Each row of a before or after table is a point. The points were changed in one or more steps. Then noise was added and the rows were shuffled. The steps act on how far a point lies along the listed directions, d1 being the first. Name the steps. A step turns or swaps two directions, mirrors them in a line or flattens them onto one, adds a multiple of one to another, or multiplies one. Angles are multiples of 10 degrees, from the lower direction toward the higher: turns from -170 to 170, lines from 10 to 170 but not 90. Use the fewest steps. Two steps may share a direction if one is a turn and the other turns, adds or multiplies; they go together, in the order done. Otherwise the lowest direction goes first.

Directions:
(1): [-0.40 -0.35  0.18]
(2): [-0.19 -0.05 -0.53]
(3): [ 0.34 -0.44 -0.08]
Before (12 x 3):
[[-0.01 -0.06  0.28]
 [-0.27 -0.07 -0.18]
 [-0.47  0.05  0.09]
 [ 0.09  0.18 -0.40]
 [-0.20  0.19  0.87]
 [-0.45  0.06  0.01]
 [ 0.47  0.89 -0.29]
 [ 0.09  0.30  0.86]
 [-0.16 -0.27 -0.06]
 [-0.13 -0.16  0.23]
 [-0.54  0.01 -0.11]
 [-0.38  0.02 -0.23]]
After (12 x 3):
[[-0.14 -0.28 -0.07]
 [-0.02 -0.20  0.20]
 [-0.14 -0.14 -0.24]
 [-0.12 -0.14 -0.23]
 [ 0.24 -0.01  0.72]
 [ 0.04 -0.07  0.26]
 [ 0.32  0.21  0.79]
 [ 0.31  0.98 -0.24]
 [-0.07 -0.13 -0.04]
 [-0.06 -0.09 -0.12]
 [-0.13 -0.07 -0.31]
 [-0.04  0.21 -0.36]]
Steps: flatten d1 and d3 onto the line at 30 degrees

Directions:
(1): [ 0.27  0.24  0.15 -0.52]
(2): [-0.14 -0.48  0.37 -0.18]
(3): [-0.10  0.32  0.50  0.24]
(4): [ 0.56 -0.18  0.10  0.24]
Before (10 x 4):
[[-0.25  0.06  0.15  0.32]
 [ 0.56  0.15 -0.37 -0.37]
 [ 0.37  0.30 -0.14  0.32]
 [ 0.87  0.22  0.11 -0.04]
 [ 0.70 -0.25 -0.13 -0.36]
 [ 0.11 -0.18 -0.43 -0.12]
 [ 0.16  0.03  0.03 -0.07]
 [ 0.16 -0.08  0.30 -0.36]
 [ 0.64  0.08  0.29  0.55]
 [-0.18  0.30  0.13 -0.77]]
After (10 x 4):
[[-0.63  0.11 -0.09  0.49]
 [ 0.15 -0.09  0.55  0.56]
 [-0.04 -0.21  0.09  0.38]
 [ 0.57 -0.60 -0.05  0.07]
 [ 0.13 -0.04 -0.24 -0.35]
 [-0.16  0.07  0.35  0.50]
 [ 0.20 -0.41  0.18  0.54]
 [ 0.05 -0.12 -0.06  0.04]
 [-0.03  0.26  0.34 -0.03]
 [-0.03 -0.10  0.11  0.16]]
Steps: turn d1 and d3 by 160 degrees; flatten d2 and d4 onto the line at 70 degrees
